Every row gives one point. Any point is a mix of the corners, with weights that add up to 1. It lies inside the corners' shape when no weight is negative. Is each point inside? If not, which corners have a negative weight?

Corners:
(1): [0.21 0.68]
(2): [-0.10 -0.55]
(3): [-0.20  0.49]
Points:
[-0.08 -0.43] => inside
[-0.01 -0.65] => outside (3)
[-0.22 -0.26] => outside (1)
[-0.12 -0.12] => inside
[0.12 1.11] => outside (2)
[-0.24 -0.15] => outside (1)

Corners:
(1): [-0.40 -1.04 -1.62  0.46 -0.32  0.62]
(2): [ 0.64  0.33  0.35 -0.25 -0.03 -0.06]
(3): [-0.24  0.24 -0.24  0.63  0.10 -0.22]
(4): [ 0.48  0.34 -0.71 -0.66  0.22 -0.30]
(5): [ 0.21 -0.27 -0.13  0.17 -0.06 -0.60]
(6): [ 0.32  0.05  0.23 -0.50  0.67 -0.26]
(7): [-0.19  0.35 -0.22 -0.74 -0.35 -0.31]
Points:
[ 0.18  0.01 -0.31 -0.19 -0.02 -0.38] => inside
[ 0.10  0.11 -0.21 -0.57 -0.08 -0.22] => outside (3)
[ 0.03  0.08 -0.31 -0.30  0.12 -0.11] => outside (5)
[-0.27 -0.48 -1.15  0.28 -0.39  0.25] => outside (6)
[ 0.11  0.21  0.09 -0.37  0.61 -0.48] => outside (1, 2)
[ 0.08 -0.06 -0.44  0.00 -0.19 -0.26] => outside (6)
[-0.21 -0.63 -1.25  0.43  0.05  0.21] => outside (2, 7)
[ 0.06 -0.31 -0.48 -0.02  0.08 -0.03] => inside
[ 0.08  0.26 -0.16 -0.32  0.09 -0.68] => outside (1, 2)

Corners:
(1): [ 0.68  0.19 -0.12  0.16  0.09 -0.53  0.87  0.42  0.09  0.24  0.65]
(2): [-0.36  0.32 -0.86 -0.40 -0.77 -0.88 -0.63 -0.59  0.34  0.12 -0.15]
(3): [ 1.24 -0.14 -0.62  0.62  0.05  0.60  0.13 -0.58 -0.79 -0.30 -0.85]
(4): [ 0.00 -0.51 -0.17 -0.21  0.04  0.43 -0.33  0.93  1.24 -0.53  0.64]
(5): [-0.03  0.16 -0.18  0.76  0.25 -0.37  1.11  0.63  0.38  0.21 -0.66]
(6): [ 0.15 -0.09  0.14  0.17  0.22 -0.11  0.62 -0.39 -0.60 -0.02 -0.40]
(7): [ 0.92  0.33  0.03  0.16  0.25 -0.77 -0.18 -0.42 -0.53  0.33 -0.83]
(8): [ 0.38 -0.20 -0.25 -0.32  0.57  0.30  0.60  0.60 -0.31  0.35 -0.17]
(9): [ 0.32  0.25 -0.27  0.56 -0.29  0.03 -0.51 -0.16 -0.79  0.21 -0.10]
(10): [ 0.09  0.60 -0.45  0.20  0.52  0.13  0.06 -0.45  0.43  0.30 -0.03]
(11): [ 0.93  0.48 -0.07 -0.22 -0.56  0.38 -0.13 -0.08 -0.46 -0.25 -0.69]
(12): [ 0.03 -0.56 -0.01 -0.12 -0.41  0.74 -0.34  0.41  1.24  0.53  0.60]
Points:
[ 0.27 -0.30 -0.17  0.07 -0.22  0.20 -0.11  0.19  0.04 -0.13 -0.50] => outside (1, 10)
[ 0.38  0.15 -0.32  0.15  0.00 -0.19  0.11  0.00 -0.09  0.02 -0.23] => outside (12)
[ 0.36 -0.06 -0.23 -0.12  0.33  0.13  0.36  0.30 -0.17  0.25 -0.18] => inside
[ 0.58 -0.19 -0.22  0.01 -0.28  0.23 -0.47 -0.06  0.04 -0.25  0.01] => outside (5, 8, 10)
[ 0.25  0.15 -0.15  0.19  0.19 -0.05  0.31 -0.17 -0.09  0.12 -0.23] => inside
[ 0.14 -0.07 -0.29  0.26  0.27 -0.14  0.45  0.13  0.06  0.19 -0.23] => outside (11)
